Each row of a before or after table is a point. The points were changed in one or more steps. Then noise was added and the rows were shuffled. The steps act on columns, c1 being the first. Name the steps. A step turns or swaps two columns, mirrors them in a line or flattens them onto one, adds a multiple of one to another, or multiplies or shifts one. Angles are multiples of 10 degrees, from the lower column toward the higher: turns from -170 to 170, lines from 10 to 170 but not 90. Use the fewest steps. Two steps may share a column if one is a turn and the other turns, adds or multiplies; they go together, in the order done. Otherwise the lowest column goes first.
(in the rows, 128 means zero)

Before (9 x 3):
[[166 117  88]
 [150 111 142]
 [109 166  71]
 [120 123 144]
 [131  99 105]
 [150 100  88]
 [140 169 144]
 [130 117 130]
 [113  87 120]]
After (9 x 3):
[[ 70 165  70]
 [154  88 120]
 [126 124 145]
 [141 117 130]
 [177 117  88]
 [160 100 104]
 [169 111 143]
 [100 172 144]
 [177  99  87]]
Steps: add -1 times c2 to c1

Before (11 x 8):
[[ 90 150 106 135 141 115  92 141]
 [187  87 130 119 150 143 156  65]
 [177  89 128 126 121 160  96 165]
 [111  99  97 158 169  96 141 141]
 [146  92 118 126  98 132 150 160]
 [131 131 169 114  79 107  90  79]
 [103 129 165  78 146 128  92 104]
 [166 141 143 124 165 118 148 147]
 [117 135  83  83  90 150  66 113]
 [152 102 136 148 116  86 119 148]
 [185 131 165 143  99 175 144  69]]
After (11 x 8):
[[190 133  83  82 113 151 127 113]
 [103 131 163 143 115 175  76  68]
 [102  93 119 125 114 132 114 158]
 [117  99  97 157 145  96 147 142]
 [150  89 128 126 125 160  75 165]
 [103 139 144 122 142 118  97 147]
 [ 88  87 132 119 136 143  73  64]
 [169 128 164  76 135 127 146 105]
 [164 131 169 114 110 106 119  79]
 [133 102 137 147 124  86 103 149]
 [169 150 106 136 132 116 159 142]]
Steps: mirror c1 and c7 in the line at 130 degrees; multiply c5 by 0.4

Before (10 x 11):
[[162 203 112 107 130 139  98 119 169  95  90]
 [ 69 127 112 132 160 121 122 119 117 163 109]
 [134 144  85  71 137 162 122  85 156 137  94]
 [160 158 130  92 144 158  68 140 142 103 102]
 [116 162 120 109 138 123 159 129  87 136 158]
 [ 93 100 114 155 154  99 122  83 111 141 153]
 [118 113 143 133 148 101 172 138 107 129 128]
 [120 137  94 113 120 107 134 172 107 101 129]
 [177 172  78 115 135 189 109 104 151 143  85]
 [ 98 136 124 135 150 145 138 138 121  87 137]]
After (10 x 11):
[[ 68 127 103 122 162 121 121 130 117 161 109]
 [140 161 115 137 136 124 158 144  87 137 157]
 [ 73  99 109  76 154 100 124 127 109 140 152]
 [103 138 118 133 151 144 141 117 123  85 136]
 [143 145  61 116 136 162 122 199 153 134  93]
 [215 203 102 135 128 139 100 149 170  94  91]
 [182 160 134 156 145 157  67 153 142 102 100]
 [208 172  50 114 137 190 109 151 155 145  83]
 [128 136  74 178 116 107 134 118 109 100 130]
 [105 113 153 137 147 102 170 119 105 128 127]]
Steps: add 0.7 times c2 to c1; multiply c3 by 1.6; turn c4 and c8 by -120 degrees

Before (13 x 18):
[[143 113 136 147 109 145 111  99 145 125 121 125  96 112 153  85 166 186]
 [129  62  92 109 108 181  98 154 144 107 132 136 109 128 151 126 119 157]
 [ 67 134 134  76 176 154 105 141 143 156  97 136 127 159 135 147 103 154]
 [149  82 121 154 124 175 109 109 147 194 164 162 118  87 118 141  86 120]
 [111  68 102 125 154 118 136 132 132  72 146 139 123  91 113 100  77  99]
 [ 98 107 159  68 120 126 174 104 135 118 111 129 143  91 129 153 184 158]
 [160 131 141 125 149 142  90 161 103 148 130 133  97 119 161  58 126  77]
 [185 145 117 129 142 154 162 114 164 123 158 135  84  79  96 127 111 157]
 [188 157 111 129 163 152 130 118 152 136 125 164 169 158 184 134 155 194]
 [119 136 177 136 181 157 126 143 130 124 166  89 145  94  68 169 187 117]
 [150 119  97 127 175 127 114 111 148  99 121 160 119 135 127 143 184 115]
 [118 125 137 122 181 132  95 149  89 133 118 145 125  78 167 130 222 165]
 [ 49 134 119  96  69 129  58 140 137 167 118 144 118 127 105 100 135 108]]
After (13 x 18):
[[119 136 176 107 126 157 129 125  77 153 170  87 144 187  94 168 151 118]
 [129  66  93 119 119 181  95  95 154 112 133 133 107 110 127 129 116 154]
 [147  85 122 132  90 176 109 163 128 150 165 161 116 146 108 143 141 120]
 [ 67 135 133 141 175 153 103  77 141 133  95 137 127 155 120 147 131 152]
 [142 113 133 142 103 141 110 157 160 144 119 120  96 121 128  82 142 184]
 [159 130 139 102 132 144  91 109 148 138 132 133  95 150 166  60 138  77]
 [188 147 118 139  92 154 162 134 122 119 156 136  83 164  84 124 120 159]
 [118 123 139 111 108 131  93 109 141 178 119 147 123 198 181 131 173 166]
 [ 99 107 159 179  95 123 174  87 134 149 109 128 146 141 121 158 145 156]
 [190 157 111 137 178 154 130 136 189 148 127 165 167 141 135 134 146 194]
 [148 118 100 142 158 127 114 139 137 138 121 161 118 161 109 142 140 119]
 [109  68 100 126 111 118 136 121 116  67 149 139 125 171 122  99  79 100]
 [ 47 136 121 132  97 128  57  94 114 155 120 146 118  74 104 102 149 108]]
Steps: turn c4 and c8 by 120 degrees; mirror c5 and c14 in the line at 30 degrees; turn c9 and c15 by -60 degrees; flatten c10 and c17 onto the line at 40 degrees
